Each row of a before or after table is a point. The points were changed in one or more steps. Then noise was added and the rows were shuffled. The steps act on columns, c1 being the first. Write out the steps. A step turns or swaps two columns, mirrors them in a line or flattens them onto one, adds a multiple of one to another, or multiplies or shifts one. Angles are multiples of 10 degrees, from the lower column toward the higher: turns from -170 to 170, lines from 10 to 170 but not 90. Use the fewest steps. Two steps may share a column if one is a turn and the other turns, adds or multiplies; they go together, in the order done. Otherwise the lowest column goes first.

Before (11 x 2):
[5.7 3.6]
[3.6 -6.3]
[3.5 -0.8]
[1.7 -0.1]
[-3.0 -5.2]
[-1.7 4.2]
[-3.5 -1.2]
[0.4 0.5]
[0.5 -1.8]
[7.0 -6.7]
[-5.2 1.7]
After (11 x 2):
[-6.5 7.1]
[-6.8 3.6]
[1.9 -5.0]
[3.8 -1.8]
[0.2 1.3]
[-1.5 0.1]
[-4.8 -2.7]
[0.2 0.0]
[3.4 5.4]
[-0.6 3.3]
[-1.1 -3.9]
Steps: swap c1 and c2

Before (10 x 6):
[0.3 -1.7 -0.8 -3.2 4.7 -4.8]
[-4.5 2.7 -0.8 4.0 5.4 -0.3]
[0.3 4.1 0.9 -5.2 2.8 4.9]
[-0.6 1.9 -3.7 -5.6 -2.2 5.6]
[1.6 -4.8 -4.4 0.9 3.2 7.3]
[4.5 4.9 5.5 2.6 4.6 4.7]
[-1.9 4.8 -3.8 -0.4 0.8 -3.5]
[0.2 -1.6 0.8 -3.2 -2.9 5.9]
[-1.9 4.5 -3.0 1.1 4.0 -3.0]
[2.7 -4.4 7.6 1.2 4.8 7.2]
After (10 x 6):
[-1.9 -4.1 0.5 -5.6 2.9 5.6]
[0.7 7.6 -0.7 1.3 -6.3 7.1]
[-0.7 -3.9 1.8 1.1 -5.7 7.2]
[-0.8 -1.0 6.5 0.5 1.8 -2.9]
[2.9 7.3 4.0 2.8 1.8 4.4]
[-0.8 2.7 3.8 -5.3 2.1 5.0]
[-4.5 1.0 6.1 3.6 -0.6 -0.1]
[1.9 0.3 3.1 -3.6 -3.8 -4.9]
[-1.7 -0.3 -3.3 -3.2 -0.1 5.6]
[-0.7 -2.9 4.5 0.1 3.7 -3.6]
Steps: add -0.3 times c6 to c1; turn c2 and c5 by 120 degrees; turn c2 and c3 by -110 degrees

Before (8 x 11):
[-5.4 -3.1 2.1 -8.4 -2.7 4.6 5.0 -0.2 -0.1 5.1 5.9]
[-0.2 -4.7 1.2 -0.3 -1.3 -3.8 -1.2 4.4 5.5 -0.4 7.7]
[-4.2 3.8 -0.9 3.6 -0.9 6.8 2.6 -1.7 -2.8 0.5 2.7]
[-0.2 -3.1 -1.7 2.0 -6.5 -3.1 -4.6 3.3 -0.6 0.6 5.0]
[-2.3 2.3 -0.7 -4.5 1.1 0.3 -2.5 2.3 -7.5 -4.2 -3.9]
[2.1 -0.9 -4.5 -5.4 2.7 0.0 -7.2 0.0 -5.8 -5.4 -1.1]
[-6.8 -3.2 -0.4 -1.5 0.8 -3.7 3.7 -2.1 -4.5 4.9 2.4]
[6.5 0.5 -5.1 -3.7 2.6 -2.9 5.0 -2.5 -3.8 5.8 -0.5]
After (8 x 11):
[-2.3 -2.8 -1.6 4.4 1.1 0.3 -2.5 1.6 -7.5 4.6 -3.5]
[-0.2 0.1 -3.1 -3.7 -6.4 -3.1 -4.6 2.1 -0.6 -5.0 -0.4]
[-5.2 -8.9 1.8 1.6 -2.7 4.6 5.0 0.7 -0.1 -6.8 3.9]
[6.4 -3.0 -3.1 2.1 2.6 -2.9 4.8 -4.8 -3.7 -0.4 5.8]
[-6.8 -2.9 0.6 -2.0 0.7 -3.6 3.8 -1.9 -4.5 -3.2 4.6]
[-0.2 -2.5 -1.1 -4.0 -1.2 -3.7 -1.2 4.3 5.4 -7.5 -1.7]
[-4.2 5.0 0.1 1.5 -0.8 6.7 2.6 -1.9 -3.0 -2.9 0.1]
[2.0 -5.2 -3.8 2.1 2.6 0.0 -6.9 -2.3 -5.8 2.1 -5.1]
Steps: mirror c2 and c4 in the line at 30 degrees; turn c3 and c8 by 30 degrees; turn c10 and c11 by 100 degrees

Before (12 x 18):
[-1.5 0.7 4.0 -3.9 6.0 0.4 -2.4 1.6 -5.2 -1.2 -5.7 1.1 5.4 -2.5 -0.8 4.9 -1.1 -1.7]
[0.6 -1.4 -2.7 -5.6 3.8 -4.5 1.7 1.0 -1.6 -4.7 0.3 -1.5 4.7 -0.8 2.1 5.8 -4.8 -2.1]
[-1.9 0.0 7.1 -1.2 -4.8 4.3 -2.4 -7.7 7.0 2.3 -2.1 3.3 -3.1 4.0 -1.6 0.5 -4.0 3.6]
[3.8 6.1 1.8 0.7 -3.1 4.2 2.7 3.6 -5.2 -0.4 2.2 3.6 -6.0 -1.6 -2.3 0.8 3.0 0.3]
[-3.1 2.2 -3.3 6.0 8.6 -4.5 8.0 4.4 1.6 -3.9 -2.6 2.7 4.6 -0.5 -0.9 -0.5 0.8 -4.5]
[-1.2 -3.2 5.1 4.0 4.3 -3.2 0.5 -2.5 -3.8 2.1 -1.6 1.9 4.2 0.9 -2.7 7.8 -0.4 -6.9]
[-0.9 6.4 -3.2 0.4 -0.5 7.3 -1.1 -4.9 -4.4 -1.6 1.6 2.9 6.9 4.2 -0.5 -0.5 0.6 0.0]
[2.6 1.6 -3.1 -2.7 7.2 1.0 -0.4 -8.2 4.4 -6.8 -3.8 8.7 -1.3 -5.2 -0.6 1.3 0.6 -9.2]
[-9.6 3.2 3.5 -0.6 -0.4 0.6 5.5 2.3 1.2 1.1 -3.3 2.5 4.6 8.0 -4.1 1.2 -0.8 -4.4]
[-4.7 0.9 -0.2 2.9 -2.2 -8.2 1.6 -1.0 -3.6 -1.9 4.6 2.7 3.4 -8.9 3.4 -0.3 -3.7 -0.1]
[-0.1 -0.6 -1.0 3.1 -3.6 -4.8 -1.7 1.5 0.4 -7.4 -2.5 1.9 -4.5 -7.4 -2.7 5.5 -1.9 3.9]
[1.0 -4.9 2.3 -1.4 -3.9 4.0 -0.7 0.6 2.1 7.7 -2.6 7.3 6.6 0.4 0.7 3.5 2.4 -0.8]
After (12 x 18):
[6.9 -6.6 0.1 0.7 -3.0 4.7 0.6 2.8 -5.3 -0.6 4.8 3.5 -6.1 -2.4 -2.3 0.7 2.9 0.1]
[3.6 -1.1 -5.9 -2.8 7.3 -2.8 1.2 -1.4 4.5 -6.7 -5.9 8.6 -1.5 -0.8 -0.7 1.3 0.6 -9.4]
[-1.8 1.0 7.8 -1.1 -5.0 -0.1 2.2 -0.1 6.8 2.3 -5.2 3.1 -3.1 -2.9 -1.5 0.6 -4.0 3.6]
[-4.3 -1.6 -7.0 3.1 -2.4 -6.6 -0.9 -3.8 -3.6 -2.0 6.0 2.6 3.4 -5.7 3.5 -0.2 -3.8 -0.1]
[-1.5 4.4 1.8 -1.5 -3.9 3.6 -1.7 1.8 1.8 7.8 -3.7 7.6 6.6 -1.6 0.3 3.3 2.5 -0.7]
[-2.8 2.4 4.1 4.1 4.3 -3.5 -1.8 -1.8 -3.7 2.1 0.3 1.8 4.2 -3.2 -2.9 7.9 -0.3 -6.9]
[-0.1 0.4 -2.4 -5.8 3.6 -2.9 -2.3 -1.5 -1.6 -4.6 1.1 -1.5 4.9 1.7 2.1 5.9 -4.5 -2.2]
[2.4 -5.1 1.0 0.3 -0.5 3.1 4.2 1.9 -4.4 -1.5 3.9 3.2 6.8 5.0 -0.5 -0.7 0.5 -0.1]
[-0.4 1.3 -6.0 3.1 -3.3 -2.9 1.4 -1.7 0.4 -7.3 -2.7 2.0 -4.7 -3.9 -2.6 5.6 -2.0 3.7]
[-1.1 0.5 0.4 -4.0 5.9 1.0 2.5 0.7 -5.2 -1.0 -3.1 1.2 5.2 -4.6 -0.6 4.7 -0.9 -1.7]
[-1.9 -6.0 -2.4 6.1 8.4 -1.5 -5.9 -1.0 1.5 -3.8 -3.4 2.4 4.6 2.0 -0.8 -0.4 0.8 -4.4]
[-8.1 -5.7 8.5 -0.6 -0.3 1.4 -3.3 0.7 1.3 1.1 -3.9 2.4 4.7 2.7 -3.9 1.2 -0.9 -4.7]
Steps: add 0.5 times c2 to c1; turn c2 and c7 by 150 degrees; turn c3 and c14 by -50 degrees; flatten c6 and c8 onto the line at 30 degrees; add -0.5 times c9 to c11

Before (12 x 24):
[-8.8 -3.7 -2.7 -0.8 0.1 1.0 3.2 4.1 -4.6 1.8 4.2 -2.9 0.5 -1.3 -3.4 -2.7 -1.7 7.3 3.6 -2.0 -3.3 1.3 -3.2 1.7]
[-2.9 2.4 0.7 -1.4 -1.6 0.5 -2.9 2.2 0.3 5.7 -9.0 1.0 2.2 -0.7 7.4 3.5 -3.9 1.1 -6.3 -2.6 8.8 -3.2 -1.9 1.3]
[1.3 0.3 -2.8 -3.7 -0.7 -0.5 2.7 0.7 -6.0 -2.8 -4.5 1.2 -1.1 7.3 0.5 -1.3 -7.3 -3.5 3.8 4.2 -9.4 -1.8 -1.4 -2.8]
[8.0 -6.3 -2.6 -3.4 -1.7 1.7 -0.7 2.3 2.2 3.0 3.2 1.7 -6.0 1.1 -2.6 2.3 -0.6 2.7 -1.9 -0.9 -7.8 0.8 -0.9 1.4]
[-0.9 -0.5 1.1 -0.6 -4.2 -3.4 4.5 -3.2 2.8 -1.7 -4.1 3.7 3.6 -7.9 -4.0 -1.1 3.2 -0.4 2.8 -0.2 -7.5 1.8 -3.2 0.8]
[-2.6 -2.1 6.8 -2.5 3.0 -1.6 -8.0 3.4 0.9 5.6 -2.5 0.7 -5.3 0.9 4.6 1.8 5.1 4.3 4.3 1.2 -2.4 -4.8 -1.6 7.1]
[-5.0 0.7 5.8 0.9 6.6 2.2 6.0 7.9 -2.7 4.9 8.3 -0.5 1.7 -9.9 1.7 2.8 0.0 -6.0 -2.1 -0.6 -10.1 1.2 -0.1 -6.2]
[0.5 -2.2 -0.1 1.0 -2.7 0.3 -7.2 -7.5 -3.9 -0.1 -1.7 -0.2 4.1 3.5 -0.4 0.1 -0.4 2.6 7.5 4.3 -2.1 2.7 -5.1 0.2]
[-8.7 -1.1 -0.9 4.1 -3.7 -5.8 -3.2 -4.9 -1.2 -1.8 7.3 4.8 4.3 -1.7 0.5 0.6 0.1 1.9 1.8 -2.2 -8.5 -5.1 -1.4 -0.8]
[0.0 5.2 1.5 -2.7 -2.3 4.2 1.9 6.4 1.2 0.3 -1.0 0.7 -3.5 4.3 4.5 2.6 3.2 -2.8 -2.3 -8.3 1.7 -1.4 -2.8 0.4]
[-3.2 -0.3 -4.4 -0.8 1.9 -1.3 3.3 1.8 -3.2 -0.6 -5.4 2.1 -4.1 3.1 -0.6 -4.7 1.8 2.5 -2.3 1.5 -5.1 -1.6 7.2 1.0]
[3.5 4.2 2.1 -2.0 -1.4 -5.7 -4.3 3.3 1.1 -0.2 0.4 3.4 -1.3 1.3 -3.0 -0.3 9.0 -5.0 -5.7 8.9 -5.2 -3.3 3.4 2.8]
After (12 x 24):
[1.5 0.5 -2.7 -3.5 -0.5 0.1 2.5 0.6 -3.2 -3.0 -0.8 7.0 -1.1 5.0 1.0 -1.6 -3.2 -3.4 4.1 4.1 -9.0 -1.5 -4.3 -3.0]
[-5.1 0.8 5.6 0.6 6.7 2.5 5.6 7.7 10.4 5.1 4.2 -2.4 1.0 -1.6 1.8 3.2 0.5 -6.1 -2.2 -0.5 -10.5 1.2 6.9 -6.5]
[-3.2 -0.7 -3.8 -0.7 1.9 -1.1 3.1 1.9 -1.1 0.0 -7.8 2.3 -3.8 3.6 -0.1 -4.8 0.7 2.5 -1.9 2.0 -4.8 -1.7 -1.4 0.7]
[-8.3 -0.9 -1.3 4.2 -3.9 -6.1 -3.0 -5.0 2.0 -1.9 5.2 -2.4 4.2 5.0 0.7 0.3 1.0 1.6 2.1 -2.0 -8.9 -5.1 5.8 -1.1]
[0.0 5.4 2.2 -2.9 -2.4 3.9 1.8 5.7 -4.7 0.3 2.2 0.1 -3.7 1.1 4.8 3.2 1.3 -3.1 -2.6 -8.4 1.2 -1.4 -2.3 0.4]
[-8.8 -3.8 -2.8 -1.3 0.3 0.7 3.7 4.0 3.6 1.7 4.3 4.2 0.3 -0.2 -2.8 -3.0 -1.4 7.6 3.6 -2.2 -2.8 1.4 2.5 1.6]
[0.6 -2.5 -0.3 1.2 -3.2 0.1 -7.2 -7.3 -1.1 -0.4 3.3 4.0 3.8 2.2 -1.6 -0.9 -0.4 2.6 7.1 4.5 -1.9 2.8 -4.0 -0.3]
[-0.7 -0.4 1.2 -0.7 -4.2 -2.8 4.6 -2.5 5.6 -1.5 0.1 -7.2 3.2 0.6 -3.7 -1.3 1.9 -0.7 2.3 -0.9 -7.2 1.3 -5.4 0.8]
[-2.5 -1.9 7.1 -2.9 2.5 -2.0 -8.4 3.2 -1.4 6.0 0.1 -1.0 -4.8 0.2 4.9 1.2 2.7 4.3 4.1 1.2 -2.7 -4.3 -3.0 7.3]
[3.7 4.1 2.4 -2.2 -1.0 -5.0 -4.5 3.9 -1.8 0.4 -2.5 -2.0 -1.0 3.0 -2.6 -0.1 3.2 -4.7 -5.8 8.8 -5.4 -3.9 2.3 2.8]
[-2.7 2.4 0.8 -1.8 -1.8 1.0 -2.7 2.0 0.6 5.7 -3.2 -1.7 2.3 0.5 7.5 3.2 -2.3 1.2 -6.5 -2.5 8.8 -3.1 -9.0 1.5]
[7.6 -6.3 -1.9 -3.8 -1.8 2.2 0.1 2.5 -1.3 3.3 2.2 -1.8 -6.1 1.0 -2.4 2.4 0.1 2.8 -1.7 -1.1 -7.7 0.4 3.1 1.7]
Steps: turn c9 and c14 by 120 degrees; turn c12 and c14 by 120 degrees; turn c11 and c23 by 60 degrees; multiply c17 by 0.4
